Rows are points. Each copy is the shape, with its points in the same order, stretched, turned, moved and blurred by noise. Is it also mirrored, or only turned?
In the rows, zero is written as 128.

Shape (7 x 3):
[[139 137 132]
 [118 163 154]
 [117 101  83]
 [149 157 144]
 [142 163  74]
 [144 135 102]
 [ 55  96 135]]
Copy 1 (7 x 3):
[[143 125 132]
 [126  99 180]
 [ 91 103  69]
 [160 116 155]
 [147  53  95]
 [140  98 101]
 [ 21 115 137]]
Copy 1 is: mirrored
Copy 2 (7 x 3):
[[110 142 152]
 [ 83 132 156]
 [143 176 111]
 [ 97 138 164]
 [ 93 196 123]
 [111 173 138]
 [136 125  89]]
Copy 2 is: only turned
Copy 3 (7 x 3):
[[130 125 128]
 [110 111 162]
 [111 162  77]
 [133 109 143]
 [ 87 104  77]
 [124 122  99]
 [ 97 173 147]]
Copy 3 is: mirrored
Copy 4 (7 x 3):
[[142 146 110]
 [100 110 102]
 [160 184 185]
 [129 138  80]
 [109 226 114]
 [142 185 121]
 [122  88 223]]
Copy 4 is: mirrored

Shape (11 x 6):
[[144 107 177 111 143 123]
 [149 169  95 190 148 111]
 [ 91 121  97 168  81 132]
 [114 139 148 118  76 138]
 [160  77 161 166 164  79]
 [100 132 145 168 154  75]
 [ 93 146 104 194 102 181]
 [ 92 150  88 132 126 105]
 [123 141 158 109 155 154]
 [151 138  78 175 117 176]
 [151 106 151  95 118 167]]
Copy 1 (11 x 6):
[[132 107 103  99 167  93]
 [129 156 131  99 118 200]
 [138 179 160 143 104  91]
 [153 118 164 123 133  95]
 [101 177  75 100 187 100]
 [167 176  95 106 160 122]
 [131 164 167  97  78 109]
 [176 137 118 145 100 151]
 [163  93 105  83 128 123]
 [ 96 141 156 109  81 159]
 [120  89 125 108 134  96]]
Copy 1 is: only turned
Copy 2 (11 x 6):
[[120  84 127  79 105  90]
 [158 196  67 171 125  91]
 [204 162 106 168 128 186]
 [131 107 100 148 106 174]
 [189 151 116  51  82  55]
 [183 137  67  94 138 100]
 [193 139 128 203 139 154]
 [145 152  75 154 170 167]
 [ 93  69 122 125 143 103]
 [150 183 137 201 119 125]
 [ 95  84 159 124 109 123]]
Copy 2 is: only turned
Copy 3 (11 x 6):
[[115 166 110 170 158 137]
 [ 81  79 180 115 112 124]
 [ 89 153 146  95  72 134]
 [128 182 132 125 124 158]
 [ 64 124 150 162 143  99]
 [ 31 110 124 117 122 120]
 [115 134 163 121  33 190]
 [ 84 114 113  88 134 120]
 [136 143 115 162 143 175]
 [147 112 176 130  68 146]
 [181 184 132 173 142 151]]
Copy 3 is: mirrored
